Each row of a before or after table is a point. One or more steps were done to the points. Then noise was added and the rows were shuffled. The steps act on columns, c1 being the first. Name the steps. A step turns or swaps two columns, mirrors them in a line or flattens them onto one, adds a multiple of one to another, or multiplies or shifts one. Angles are multiples of 10 degrees, from the lower column toward the higher: turns from -170 to 170, lines from 10 to 170 but not 90. Use the fewest steps. Two steps may share a column if one is a turn and the other turns, adds or multiplies; they go together, in the order done. Otherwise the lowest column goes first.

Before:
[[-36,31,-1],
[-19,-33,25],
[-13,72,-35],
[-19,82,-37],
[9,-3,-39],
[27,-10,-3],
[10,-7,9],
[-36,-12,49],
[0,49,5],
[36,89,9],
[-45,-21,11]]
After:
[[-3,2,-52],
[4,-12,4],
[-6,-32,31],
[-6,44,-68],
[-12,5,-31],
[-14,-53,6],
[12,8,-87],
[2,39,11],
[-21,-13,17],
[-4,50,-73],
[15,-1,10]]
Steps: multiply c1 by 0.4; mirror c2 and c3 in the line at 140 degrees

Before:
[[39,15,22,2,-54,-34],
[10,-26,-17,-17,5,-9],
[-8,-34,-25,-8,-8,-3],
[-11,0,-7,41,53,12],
[-67,7,7,58,24,31],
[-38,-21,-27,100,28,11],
[-33,2,16,16,50,0],
[35,-6,-2,-17,-21,31],
[6,0,-84,-23,-38,0],
[27,48,22,-7,-18,-24],
[-85,15,33,44,34,6]]
After:
[[-52,-8,39,63,23,22],
[-79,-9,64,44,37,-1],
[44,13,24,-12,-20,36],
[45,56,51,-3,-56,-35],
[1,-26,5,-8,-6,-3],
[15,-31,16,-13,4,-2],
[-27,-43,1,100,25,-5],
[-22,-32,44,15,50,-3],
[36,56,53,-10,-15,-23],
[12,28,-54,-22,-36,6],
[2,-36,18,41,52,3]]
Steps: shift c1 by 10; add -0.7 times c5 to c2; shift c3 by 30; turn c4 and c6 by -10 degrees

Before:
[[-33,32,1,-8,-11,-20,-8,9],
[-35,-39,-43,39,25,-32,-43,8],
[-20,-10,-79,-3,-53,-46,-45,-42],
[-42,13,1,-35,-22,2,-42,9],
[-79,12,52,-3,-13,26,36,-21],
[0,-17,-4,-38,-23,19,10,13],
[-41,-63,23,-16,-49,3,46,-2],
[-30,46,29,-27,12,-13,32,-117],
[-63,-28,12,3,-42,45,-33,-9],
[-21,19,9,-52,-28,23,12,-17],
[-81,17,-8,-12,47,-39,-8,-38],
[41,-7,-26,-56,45,54,63,28],
[-83,-39,26,-40,-26,-15,55,6],
[36,-23,25,-17,40,31,-5,-50]]
After:
[[-57,11,49,-2,0,26,-20,-22],
[-17,49,28,-27,-1,-13,-5,-116],
[-16,16,9,-53,-3,23,-8,-16],
[-33,-7,-80,-4,0,-46,-13,-42],
[-19,-60,22,-15,-1,3,-9,-4],
[-73,20,-8,-14,2,-36,-25,-38],
[-54,16,1,-34,0,2,-17,9],
[32,-24,23,-20,0,31,12,-47],
[4,-15,-2,-35,-1,17,1,10],
[57,-6,-28,-56,-2,54,19,26],
[-46,-40,-43,37,2,-32,-18,10],
[-54,-41,27,-40,0,-12,-21,6],
[-32,32,1,-7,-2,-20,-14,6],
[-69,-28,9,2,-1,44,-26,-6]]
Steps: flatten c1 and c7 onto the line at 20 degrees; multiply c5 by 0

Before:
[[-36,7,-13,-35,-12,-1,51,-20,19],
[24,-29,14,-5,17,-24,29,11,-68],
[-35,44,-16,-17,-28,45,74,1,-10],
[14,15,-49,16,35,-21,-7,15,-56],
[38,-40,51,16,25,4,-44,-18,-47],
[25,-18,2,0,-13,-19,-10,56,-36],
[56,-28,37,41,47,-15,0,7,-19],
[-12,-64,50,28,38,11,-4,15,-27],
[-3,-13,-35,-35,-2,49,58,-4,1],
[18,-62,22,48,-8,-3,5,-13,-30]]
After:
[[-35,7,-15,-70,-15,-9,53,-20,13],
[18,-62,17,97,-10,0,2,-12,-14],
[63,-25,37,82,46,-9,2,4,8],
[-41,40,-17,-30,-28,38,74,3,-20],
[30,-17,2,2,-13,-16,-14,58,-38],
[32,-25,19,-11,17,-16,27,15,-56],
[19,14,-51,36,35,-20,-10,17,-94],
[-10,-13,-37,-70,-7,49,61,-7,-24],
[-13,-63,48,57,34,9,-1,13,6],
[34,-41,49,30,24,9,-44,-18,-10]]
Steps: turn c1 and c6 by 10 degrees; add 0.7 times c3 to c9; multiply c4 by 2

Before:
[[1,-14,-25,-30,34,23,-22,95,-50,32,-33,10],
[-15,-32,-56,-14,15,36,-9,74,-11,21,-66,52],
[-1,-6,-39,-24,-28,5,-13,-5,41,31,45,24],
[1,-23,-5,11,-38,-29,0,-6,-8,-32,-2,-5],
[27,-2,-17,-34,-12,8,35,19,53,13,9,27],
[4,-51,6,-17,45,37,-29,29,-15,27,-23,32],
[-1,7,23,-4,-33,14,4,0,7,22,37,60],
[-17,-34,26,74,-23,1,-29,46,19,-51,6,-54],
[42,-47,-53,27,26,2,-18,73,-10,-10,-27,49],
[-7,5,-45,1,0,49,44,-4,25,-4,51,-9],
[-40,20,19,20,-11,-46,-35,19,14,-83,11,-14],
[23,5,-32,7,-10,20,-48,53,-10,-55,-47,-4]]
After:
[[5,-51,7,-19,46,-52,1,29,-15,-2,20,-33],
[44,-48,-55,27,21,-29,-11,73,-11,-82,-6,-52],
[29,1,-19,-34,-12,29,-15,17,54,-2,17,-29],
[-1,7,25,-2,-31,24,22,1,3,15,21,-59],
[0,-7,-39,-23,-29,17,48,0,38,35,9,-27],
[-1,-25,-7,12,-41,12,3,-9,-6,-27,-28,4],
[-14,-32,-57,-12,15,-58,-44,74,-13,-55,14,-52],
[22,8,-30,3,-7,-69,-5,56,-14,-109,-4,-1],
[-16,-34,27,77,-21,-20,23,46,19,-101,-4,57],
[0,-15,-26,-27,32,-41,-12,96,-50,-62,14,-9],
[-5,5,-44,-2,-1,48,13,-4,22,-1,71,9],
[-40,21,20,20,-8,-5,33,18,15,-102,-47,15]]
Steps: turn c7 and c11 by -130 degrees; turn c6 and c11 by 110 degrees; add -1 times c8 to c10; multiply c12 by -1

Before:
[[-17,-10,81,23,-10,-27,-6,24,-52,-4,-26,-2,40,-8],
[-11,5,11,24,16,-37,37,-44,17,5,39,29,-68,9],
[41,5,-20,-26,21,-18,43,-48,-23,1,15,9,10,33],
[-20,13,-18,25,57,-22,-20,25,36,48,20,12,2,-41],
[72,11,10,24,66,-11,6,-27,-60,52,35,3,3,-19],
[38,2,8,28,39,34,9,7,17,4,5,-14,2,-31],
[-17,74,41,52,36,0,-13,20,-2,26,3,-15,-47,3],
[25,-6,-3,7,26,-5,44,-15,11,-52,-48,-85,-18,3],
[27,19,-1,-26,-25,-32,14,-19,-18,-58,33,6,-4,-29],
[40,5,-43,54,56,-3,1,-17,-40,43,45,-8,-55,36]]
After:
[[28,23,-6,25,-24,-31,13,-15,-14,-61,80,5,-7,-29],
[73,11,-20,-55,3,-13,13,-24,-59,55,87,4,0,-20],
[23,-8,-7,-18,-1,-3,44,-11,7,-52,-120,-87,-13,1],
[39,8,7,-3,-29,-16,41,-48,-22,-2,37,9,10,29],
[37,8,35,-57,42,-5,-2,-28,-40,41,111,-9,-51,32],
[-19,-10,-71,2,23,-24,-6,49,-50,-8,-63,-4,37,-10],
[-10,4,-29,-17,23,-38,37,-37,18,4,100,27,-66,13],
[-15,76,-34,-43,39,-2,-18,31,-2,27,7,-12,-47,3],
[-19,11,28,-50,11,-20,-19,16,36,50,49,16,2,-41],
[39,3,-6,-36,15,37,10,9,14,9,13,-16,-1,-30]]
Steps: mirror c3 and c8 in the line at 80 degrees; multiply c5 by 0.7; turn c4 and c5 by 110 degrees; multiply c11 by 2.5

Before:
[[-21,23,31,-2,-56,-5,-14,-3,-42,92,46,-5,-19,5,-27,-33,-25,-24,-23,18],
[-14,-42,56,24,30,-17,-26,-22,-7,39,14,14,-62,34,-47,6,2,-23,-20,9],
[31,-67,-5,-15,-37,-42,-24,-5,-32,28,8,-57,13,3,-23,-39,63,-12,-28,-25],
[-20,-24,12,5,16,-53,2,26,17,36,37,3,35,-36,56,-44,28,-25,21,11],
[-3,-1,9,-7,-23,4,-40,62,-11,-17,40,-25,-29,56,-12,-41,32,11,7,-3],
[8,-66,85,14,19,-28,-49,-28,-38,-43,-30,-85,13,-35,3,-25,-24,1,-56,-33],
[15,-29,92,4,-8,-64,-30,13,58,25,-14,47,-39,34,-41,29,10,-31,30,6],
[24,-1,49,-13,-11,-11,54,-34,-44,25,48,11,20,-8,22,-4,67,10,44,24],
[-8,-35,15,7,24,4,-54,-47,-1,42,-13,33,-53,-9,-17,66,32,-13,-21,-32],
[53,-30,1,37,-5,-22,24,-65,-22,-16,-3,-15,55,-58,-38,-18,-36,8,-10,1],
[44,6,28,26,-23,5,45,-31,43,36,-25,36,-19,45,-3,2,61,-60,-9,-23],
[9,-10,18,44,-32,-1,93,30,-37,11,0,33,-51,-16,48,-6,3,-24,-32,14],
[30,0,3,-4,-10,-16,7,-6,87,51,-58,-45,6,-32,-1,-56,22,-30,49,3]]
After:
[[31,-66,-28,-16,-36,-43,-25,-7,-28,29,11,-58,14,3,-26,-39,62,-11,-10,-22],
[10,-66,-72,17,19,-27,-52,-28,-39,-43,-32,-82,13,-35,5,-25,-23,-1,75,-31],
[25,0,34,-13,-11,-14,56,-34,-45,26,48,9,19,-5,21,-3,68,7,57,20],
[14,-28,14,6,-10,-67,-27,11,59,24,-16,47,-37,34,-42,27,10,-30,97,4],
[-18,24,-26,-2,-56,-1,-14,-6,-44,92,47,-3,-15,5,-27,-31,-24,-24,23,17],
[-12,-42,-29,25,30,-16,-27,-24,-6,39,16,15,-62,36,-48,6,2,-25,51,7],
[46,3,-17,24,-22,4,47,-32,41,34,-28,36,-18,46,0,4,60,-60,27,-25],
[49,-32,-9,39,-7,-21,26,-64,-21,-19,-2,-14,55,-59,-37,-20,-35,5,-1,1],
[30,0,47,-5,-11,-16,8,-5,85,52,-61,-45,9,-32,-1,-59,21,-30,8,1],
[-8,-34,-22,7,24,3,-56,-45,-2,42,-12,34,-50,-11,-14,69,34,-14,11,-32],
[9,-10,-34,47,-33,2,95,28,-39,10,1,31,-51,-17,47,-5,2,-25,10,16],
[-18,-21,17,5,17,-53,1,28,16,35,39,1,35,-36,56,-43,27,-25,17,10],
[-3,0,6,-6,-26,7,-40,66,-8,-21,39,-24,-28,57,-12,-41,32,12,13,-2]]
Steps: mirror c3 and c19 in the line at 50 degrees

Before:
[[11,-33,63,188,19,32,-16,-30,25,-9,14,1,-11,-20,18,71,1,0,-2,2,-26,0,-5,-32],
[5,5,-14,-50,-20,-65,16,5,38,-30,44,-36,-13,99,-17,59,53,-28,4,-29,-14,-20,-7,28],
[30,-11,-32,-15,34,-25,54,19,23,-15,-28,-17,1,16,-57,17,27,-36,-4,-22,-104,33,45,-13],
[33,-51,-19,-45,22,-15,-30,12,5,-13,-18,82,-7,4,15,-12,-20,-31,-33,-1,5,28,31,-35],
[58,-15,-41,9,37,49,-32,-7,20,27,51,-33,-3,-3,-1,-15,-51,-24,-12,36,-13,0,33,-12],
[21,-14,-23,-33,27,31,-22,-10,16,45,-17,-25,12,-12,18,-23,-65,-3,29,-36,11,-22,-5,89],
[46,9,-3,-23,42,-38,43,16,-11,-26,44,-12,-25,-4,-6,-26,12,-35,37,-16,5,-26,-23,-28],
[9,-25,-30,-4,4,47,-22,10,24,-23,56,-35,-13,21,14,-34,40,-17,-11,28,8,40,-18,45],
[43,-72,-37,-18,43,41,-15,22,3,-5,48,-22,13,20,34,-37,16,39,13,-27,-24,-33,21,-36],
[26,11,39,-46,12,49,-28,-56,29,13,-1,-23,-1,-4,0,-3,47,14,14,78,12,57,-4,34],
[11,-12,-39,-35,13,23,-24,-5,29,38,-16,26,-5,-13,34,-29,17,-50,27,-32,-13,-30,-20,-11],
[11,-18,-33,-45,13,-65,65,2,-106,29,55,8,-49,-14,7,-8,24,-39,34,-38,-27,-27,24,-36]]
After:
[[19,-31,61,182,17,36,-13,-22,26,1,17,4,-12,6,-27,64,-3,16,2,-1,-28,3,-3,-35],
[9,-6,-36,-37,14,21,-23,-8,32,-56,-16,30,-9,-3,-44,-31,17,-30,26,-33,-15,-29,-19,-15],
[28,-14,-35,-13,36,-25,52,20,24,-27,-30,-18,-2,11,56,18,29,17,-2,-19,-103,34,48,-17],
[5,5,-13,-55,-17,-63,18,2,37,-24,45,-33,-11,-75,62,60,45,37,6,-28,-14,-21,-4,25],
[15,-19,-33,-70,16,-66,65,1,-107,-42,56,6,-47,8,-18,-12,24,-17,33,-33,-26,-28,22,-35],
[8,-20,-34,-5,5,51,-21,11,21,-10,56,-30,-10,-23,-3,-29,42,23,-9,28,6,39,-21,44],
[39,11,-3,-34,39,-36,44,19,-11,-33,46,-11,-24,8,5,-29,13,34,37,-9,0,-28,-20,-31],
[28,-51,-20,-46,21,-17,-32,16,12,-26,-19,74,-6,-8,-7,-16,-20,15,-35,2,1,27,32,-34],
[44,-73,-37,-11,44,37,-17,25,2,44,43,-20,12,-34,-24,-32,17,-4,13,-27,-23,-36,22,-39],
[19,-14,-20,-27,29,24,-26,-10,18,-13,-21,-25,11,-3,-21,-26,-61,-47,27,-39,12,-22,-6,90],
[60,-12,-42,12,34,46,-30,-2,19,-25,53,-36,-6,3,-3,-11,-52,-24,-19,36,-17,4,38,-16],
[27,14,40,-44,10,50,-27,-54,33,14,2,-27,-7,1,-2,-8,45,-16,17,77,7,54,-6,33]]
Steps: add 0.5 times c13 to c4; turn c10 and c18 by -100 degrees; turn c14 and c15 by 150 degrees

Before:
[[-42,36,-41,-39,-37,-22,-29,23,6,21,-46,82,28,9,-4,-29,-4,5,-26,9,-18,39,-24,-28,13,9,32,32,-19,1,-47,-21,-9,13,45,37,27,-17,-41,-38,-19,-5,81,10,1,-2,19,-2],
[-12,12,-46,31,-52,-32,-44,21,-16,23,-88,54,-2,26,-15,-24,-36,44,3,32,-19,11,22,-13,33,-12,-5,23,-40,6,-19,23,-31,-13,7,5,13,5,19,-18,-12,-17,42,39,4,-37,48,0],
[-43,-13,12,-11,31,-2,3,30,2,-42,28,-34,-19,-2,10,38,20,-43,41,4,-24,22,7,50,-3,16,-48,30,-24,21,-37,21,46,-32,-74,24,-41,23,68,3,-40,49,-15,42,-22,12,-21,-79],
[-97,-39,7,-1,3,-19,-3,1,-33,-35,18,-42,-17,-10,-18,10,16,2,38,23,-5,23,22,50,-9,33,-17,-6,52,44,-18,26,-12,11,-13,34,-19,76,27,-8,-34,54,-41,69,8,-34,-16,-75],
[-45,8,-36,8,-73,-10,-34,103,-11,-8,-35,76,6,21,-7,-2,5,8,5,13,16,15,1,23,-10,-20,30,49,-46,-4,-57,-28,-85,17,40,1,24,-25,-26,5,43,-54,20,6,-47,-23,3,7],
[4,31,-63,-5,-51,-19,-79,32,11,36,-57,39,-57,-24,-31,-29,6,30,10,28,-20,19,-22,-16,-13,6,5,23,-19,-10,-49,-41,-17,38,16,45,2,-21,-37,9,31,-3,-14,23,-34,-14,1,20],
[-54,6,21,-35,19,2,7,2,-43,-25,50,-39,-51,8,11,41,-13,14,12,20,-9,-12,-34,54,32,-32,-35,47,8,-11,1,10,29,12,-6,21,-29,5,66,-31,-34,24,-67,23,3,-15,-63,-46],
[-32,21,-14,25,-87,-25,-20,33,-11,13,-55,56,-41,33,-22,-36,16,24,6,29,33,-5,4,-32,-3,-18,-2,14,-66,-7,-57,-31,-26,14,31,49,2,-26,-57,-20,-31,-11,7,7,9,34,40,-46],
[52,50,-24,7,-26,41,10,20,55,-68,-90,-44,-41,-25,14,-25,2,12,24,63,70,-24,0,22,17,-8,30,-1,-7,-19,-117,-52,-48,32,5,123,-71,-56,78,-73,2,-50,5,-39,48,36,14,94],
[-16,-3,59,7,35,-16,0,-21,-69,-42,0,-60,-10,-33,16,-20,-5,-63,49,11,-13,2,9,76,27,-26,-15,17,43,12,-58,4,30,-42,-4,-10,-26,37,62,0,-21,27,-32,46,15,4,-45,-113],
[-43,22,21,9,9,-25,13,12,-4,-54,43,-49,-68,-41,-14,-20,40,-38,26,28,-16,5,-42,69,15,28,-26,52,-7,15,28,21,-30,-16,-15,-7,-24,39,50,-12,-42,13,-22,44,-1,13,-54,-64],
[-10,37,25,-24,11,7,26,17,-31,-70,-4,-21,-24,-1,-47,17,11,-40,9,7,11,-9,-19,7,7,-8,-30,18,-2,31,-23,34,29,9,-7,3,-56,54,30,0,17,11,-14,23,17,-17,-7,-58],
[-20,25,-4,-31,-10,-25,-56,64,-38,-11,-42,4,18,15,-3,-32,11,36,14,29,-13,-5,5,-17,4,-17,41,25,-61,13,-17,-25,-16,23,16,16,13,15,-23,-27,-12,6,29,4,-46,26,70,33]]
After:
[[-53,3,21,-33,14,7,8,1,-41,-24,50,-40,-52,8,11,37,-15,15,-22,23,11,-8,58,50,32,-30,-10,48,10,10,-2,12,29,14,-5,19,-25,5,66,-32,-36,23,-42,20,6,-16,-64,-48],
[-19,-3,-6,-35,-9,-28,-59,65,-38,-7,-42,2,19,12,-4,-30,14,33,23,30,28,-2,-27,-7,2,-15,10,25,-64,-13,-20,-27,-16,26,14,18,14,16,-25,-28,-13,5,9,0,-47,25,74,34],
[-16,14,57,9,35,-19,-2,-21,-69,-37,-1,-60,-9,-32,15,-20,-4,-68,1,8,9,1,27,94,26,-28,-14,18,40,15,-52,5,29,-43,-7,-12,-27,37,61,-1,-22,28,3,43,17,6,-44,-114],
[6,0,-60,-4,-50,-19,-80,37,7,35,-53,40,-56,-20,-31,-29,3,27,15,32,35,14,13,-10,-16,3,9,22,-19,-12,-46,-40,-19,39,12,50,2,-21,-33,6,29,-1,-24,26,-31,-14,0,23],
[-44,26,12,-12,33,-2,3,30,2,-39,29,-34,-21,-2,12,39,19,-45,12,3,5,21,14,67,-3,12,-30,35,-26,37,-39,21,45,-31,-76,24,-44,26,72,6,-45,48,4,40,-22,11,-19,-80],
[-45,-1,22,7,5,-26,12,15,-6,-55,44,-51,-72,-40,-16,-20,39,-39,-13,28,27,5,11,73,12,24,-20,49,-10,20,31,22,-27,-11,-16,-7,-24,42,53,-10,-41,14,-46,44,-3,12,-58,-64],
[-98,27,4,-2,1,-17,-6,-2,-35,-35,19,-41,-15,-10,-17,11,16,0,9,25,-28,22,47,64,-13,31,-28,-7,53,32,-20,27,-12,13,-14,35,-18,78,26,-6,-36,53,10,73,10,-32,-14,-74],
[-11,4,-43,34,-53,-29,-42,23,-17,24,-86,54,-3,27,-12,-21,-38,42,12,31,22,11,-39,-9,30,-9,-4,23,-41,9,-18,25,-27,-13,11,2,9,2,15,-19,-11,-14,31,37,0,-35,51,1],
[-34,-34,-17,31,-89,-29,-17,32,-10,15,-59,57,-41,35,-22,-30,17,21,22,25,-4,-4,-4,-23,-5,-18,4,13,-68,-3,-62,-31,-25,13,33,47,1,-28,-60,-21,-31,-13,5,7,10,36,40,-45],
[-8,-35,21,-23,12,7,27,18,-30,-74,-5,-22,-27,-2,-48,14,10,-41,4,9,20,-11,9,7,9,-14,-30,18,-2,33,-23,35,27,6,-6,-2,-58,56,29,-2,18,13,-21,27,15,-22,-6,-61],
[50,-88,-23,8,-24,45,8,22,53,-68,-89,-45,-43,-22,14,-27,3,12,7,65,-5,-23,-7,35,17,-8,26,2,-5,-30,-117,-47,-47,34,5,125,-70,-55,78,-72,4,-48,1,-37,45,36,15,95],
[-43,-12,-41,-40,-39,-20,-28,24,7,27,-45,80,26,10,-2,-29,0,6,-9,11,42,38,-86,-41,13,11,15,30,-16,-14,-44,-19,-10,9,46,42,29,-19,-42,-36,-20,-2,-10,7,-3,-5,16,1],
[-46,-16,-37,10,-73,-14,-36,105,-10,-7,-30,72,6,20,-3,0,3,7,-6,15,-7,10,-22,20,-14,-22,14,46,-44,-16,-59,-29,-86,18,39,3,27,-27,-24,7,43,-54,5,5,-49,-21,5,5]]
Steps: turn c2 and c21 by 130 degrees; turn c19 and c24 by 30 degrees; turn c23 and c43 by 80 degrees; flatten c27 and c30 onto the line at 130 degrees
